Each row of a before or after table is a point. The points were changed in one or more steps. Then noise was added and the rows were shuffled. The steps act on how far a point lies along the listed directions, d1 being the first. Write out the steps. A step turns or swaps two directions, mirrors them in a line or flattens them onto one, adds a multiple of one to another, or multiplies one. Angles are multiples of 10 degrees, from the lower direction toward the higher: turns from -170 to 170, lines from 10 to 170 but not 90. Use the fewest steps. Two steps may share a direction if one is a turn and the other turns, adds or multiplies; they go together, in the order done. Otherwise the lowest direction goes first.

Directions:
(1): -.13,.45,.26
(2): -.42,.07,-.33
(3): .31,.28,-.33
Before (8 x 3)
.60,.08,.15
.33,-.48,-.01
-.28,-.04,.09
-.23,.22,-.29
.23,.18,.32
.61,-.05,.15
-.27,-.30,-.33
-.04,-.82,.32
After (8 x 3)
.40,-.06,.36
.07,.38,.50
-.20,-.05,-.28
-.11,-.07,-.16
-.37,.32,-.04
.07,.37,.44
.43,.02,.40
.30,-.22,.14
Steps: multiply d1 by -1; multiply d3 by 0

Directions:
(1): -.05,-.12,.10,.50,-.42,.35
(2): .31,.28,.26,-.16,.19,.52
(3): -.22,-.41,-.30,-.33,.01,.40
(4): .53,-.50,.16,-.02,-.01,-.12
Before (8 x 6)
.47,-.40,.13,.01,.13,-.51
-.09,.46,.33,.44,-.02,.66
.07,-.39,-.10,-.09,.03,.06
-.59,.20,-.24,-.02,-.09,.31
.46,.04,.14,-.12,.21,-.24
.25,.12,.29,-.41,.34,-.74
.49,-.43,-.01,.10,-.19,-.75
.00,-.02,-.08,-.25,.23,-.78
After (8 x 6)
.02,-.61,.11,-.03,-.32,.13
.06,-.13,.13,.15,.26,-.55
.19,-.29,.14,.03,-.15,.33
-.08,-.49,-.20,-.20,.06,.54
.02,-.48,-.20,-.08,-.19,.08
-.35,.09,-.09,-.05,-.01,.21
.15,-.36,-.20,-.38,.01,.72
.04,.49,.31,.23,.00,-.27
Steps: turn d1 and d2 by 160 degrees; multiply d1 by 0.4; turn d3 and d4 by -100 degrees

Directions:
(1): .02,.05,-.12,-.11,.16,.82,-.05,-.18
(2): -.21,-.02,.46,-.36,-.29,.16,-.29,.43
(3): -.28,.39,-.35,.01,.23,-.13,-.58,.08
(4): .63,-.23,.11,-.01,.01,-.06,-.53,-.15
(5): -.36,-.20,.20,-.35,.11,-.16,-.10,-.62
Before (10 x 8)
.38,-.04,-.03,.11,.13,-.04,.04,.21
.06,-.01,-.07,.05,.06,.37,.25,.23
-.51,-.14,.20,-.17,-.07,-.21,.25,-.08
-.33,-.01,.25,-.09,-.14,-.58,-.02,-.17
-.28,-.21,.13,-.22,.11,-.09,.21,-.32
-.18,-.12,.14,.03,.02,-.60,.25,-.18
.20,-.06,.14,.00,.06,.55,.01,.08
-.07,.23,-.27,-.03,.06,.16,-.08,.03
-.62,.17,-.10,-.15,.34,.13,.43,-.15
.27,-.23,.25,-.11,-.17,-.29,.13,.24
After (10 x 8)
.10,.02,-.13,.05,.09,.68,.25,.24
-.38,-.02,.30,-.02,-.15,-.95,.02,-.14
-.20,-.13,.21,.02,-.08,-.78,.26,-.05
-.44,-.32,.32,-.30,.03,-.62,.18,-.47
-.10,.23,-.21,-.02,.06,.23,-.12,.04
.49,.06,-.09,.13,.12,.36,.03,.37
-.61,-.18,.23,-.15,-.08,-.60,.30,-.19
-.82,.08,.09,-.27,.31,-.24,.38,-.30
.19,-.07,.10,-.04,.09,.62,.04,-.04
.38,-.18,.13,.02,-.15,-.13,.22,.37
Steps: multiply d5 by 2; turn d1 and d5 by 30 degrees; multiply d2 by 0.4

Directions:
(1): -.21,.03,.43,.17,.17,-.12,.15,.36,-.60,-.49,-.03
(2): -.09,-.29,.13,-.15,.58,-.65,.01,.05,.20,.25,-.22
Before (8 x 11)
.12,.11,-.10,-.06,-.20,.07,.16,-.01,.18,.21,.06
-.21,-.25,.29,-.14,.31,-.34,.12,.30,-.38,-.01,-.25
-.19,-.08,.40,.23,.28,-.18,-.11,.33,-.57,-.39,.25
.19,-.23,-.18,-.35,.39,-.28,.06,-.08,.29,.28,-.09
-.12,.03,-.09,.16,-.46,.55,-.10,.09,-.30,-.43,.15
.15,.19,-.65,-.08,-.31,.19,-.20,-.29,.52,.70,-.01
-.15,-.22,.49,-.09,.71,-.64,.06,.50,-.09,-.17,-.34
-.09,.10,.67,.22,.49,-.29,.00,.35,-.71,-.55,.14
After (8 x 11)
-.12,-.34,.28,.02,.63,-.56,-.19,.18,-.11,.07,.10
-.01,-.21,.46,-.06,.92,-.83,-.10,.11,-.07,.10,-.04
.08,.46,-.47,.18,-.68,.69,-.07,-.08,-.08,.14,.14
.08,-.31,-.01,-.32,.57,-.56,-.09,.04,.68,.47,-.33
.12,.17,-.04,.02,-.27,.15,.21,.05,-.01,.06,.10
.33,-.06,-.38,-.29,-.05,.15,.01,-.22,.34,.29,.06
-.07,-.33,.00,-.30,.32,-.38,.03,.07,.13,.43,-.26
-.27,-.15,.24,.19,.00,.06,.01,.34,-.55,-.53,.00
Steps: turn d1 and d2 by 60 degrees

Directions:
(1): .03,-.11,.10,.64,-.07,-.16,-.12,.67,-.07,.15,.32,-.19,.10,-.49
(2): .48,-.13,-.51,.06,.44,-.09,-.01,.41,.21,.39,-.29,.10,.02,.44
(3): .09,-.41,-.03,.52,.24,.17,.46,-.24,-.34,-.37,.03,-.40,-.21,.31
(4): .41,.37,-.02,-.12,.17,-.06,-.05,.19,-.73,-.33,-.15,.36,-.32,-.23
(5): .23,.48,-.25,.29,-.32,.58,-.10,-.29,-.26,.49,.07,-.18,.14,.04
(6): .56,.46,.27,.33,.12,-.36,.02,-.37,.53,-.21,-.06,-.13,-.01,-.13
Before (13 x 14)
-.23,-.26,-.02,.13,.03,-.13,.16,-.07,-.28,-.13,-.04,-.05,-.10,.15
.07,.02,-.04,.22,-.15,.03,.13,-.02,.02,.17,.09,-.25,-.08,.22
-.05,.37,-.33,-.18,-.23,.14,-.15,.11,-.03,.24,-.07,.38,-.04,-.11
-.11,-.12,-.20,-.39,.07,.02,.02,.20,.01,-.05,-.18,.09,-.08,.32
.01,-.09,-.11,-.08,.36,-.15,.27,-.09,-.07,-.33,-.16,-.01,-.23,.13
-.01,-.15,.01,-.42,.28,.11,.26,-.33,-.18,-.38,-.45,.14,-.17,.61
-.17,.10,-.24,-.56,.11,.06,-.03,-.11,.18,.04,-.15,.23,-.05,.29
.27,-.15,-.11,.27,.35,-.18,.12,.12,-.47,-.41,-.24,.02,-.23,.36
-.19,.00,-.05,-.61,-.13,.30,.07,-.27,-.03,-.08,-.02,.13,-.21,.17
-.31,.06,-.16,-.27,-.31,.19,-.31,.40,.06,.53,.15,.12,.18,-.16
.15,-.07,.28,.25,.11,-.15,.12,-.09,.27,-.21,.07,-.01,-.08,-.21
.52,.05,-.08,.31,.18,.12,.21,-.40,.12,-.06,.03,-.26,-.08,.28
-.50,-.31,-.15,-.72,.09,.25,.09,-.30,-.16,-.22,-.24,.16,-.11,.68
After (13 x 14)
.25,.38,-.26,.04,.12,.17,.13,-.35,-.01,.07,-.16,-.09,-.09,.15
-.08,-.10,.11,.13,-.13,-.06,.18,.04,-.24,-.12,.12,-.16,-.22,.08
.24,.39,.03,-.30,.03,-.13,-.02,-.13,.12,-.26,-.21,.10,-.14,.11
.01,.03,-.06,.25,-.18,.39,-.02,-.01,-.08,.33,.15,-.05,.07,-.13
.18,.43,.18,-.54,.16,-.12,.07,-.94,.44,-.48,-.38,.12,-.13,.55
-.22,-.13,-.20,-.29,.09,-.26,.02,.29,.20,-.12,-.14,.42,-.15,.00
.09,-.18,-.18,.01,.03,.45,.23,-.22,-.57,-.10,.11,-.12,-.18,.25
-.04,.33,-.06,-.64,.12,-.03,-.02,-.35,.16,-.22,-.20,.30,-.15,.18
.03,.03,.01,-.59,.07,.03,.13,-.45,.48,-.17,-.14,.09,-.19,.32
-.24,-.10,.32,-.25,.03,-.48,-.15,.41,.29,-.24,.12,.20,-.06,-.39
.54,.25,-.26,.46,.18,.01,-.01,-.08,-.26,-.01,-.24,-.08,-.06,.40
.34,.38,-.02,-.36,.17,.22,.18,-.77,.06,-.18,-.54,.10,-.08,.66
.13,.11,.02,.33,.01,-.20,.10,-.30,.08,-.02,-.07,-.13,-.01,.12
Steps: multiply d1 by 1.3; swap d2 and d4; turn d3 and d5 by -30 degrees; turn d5 and d6 by -140 degrees
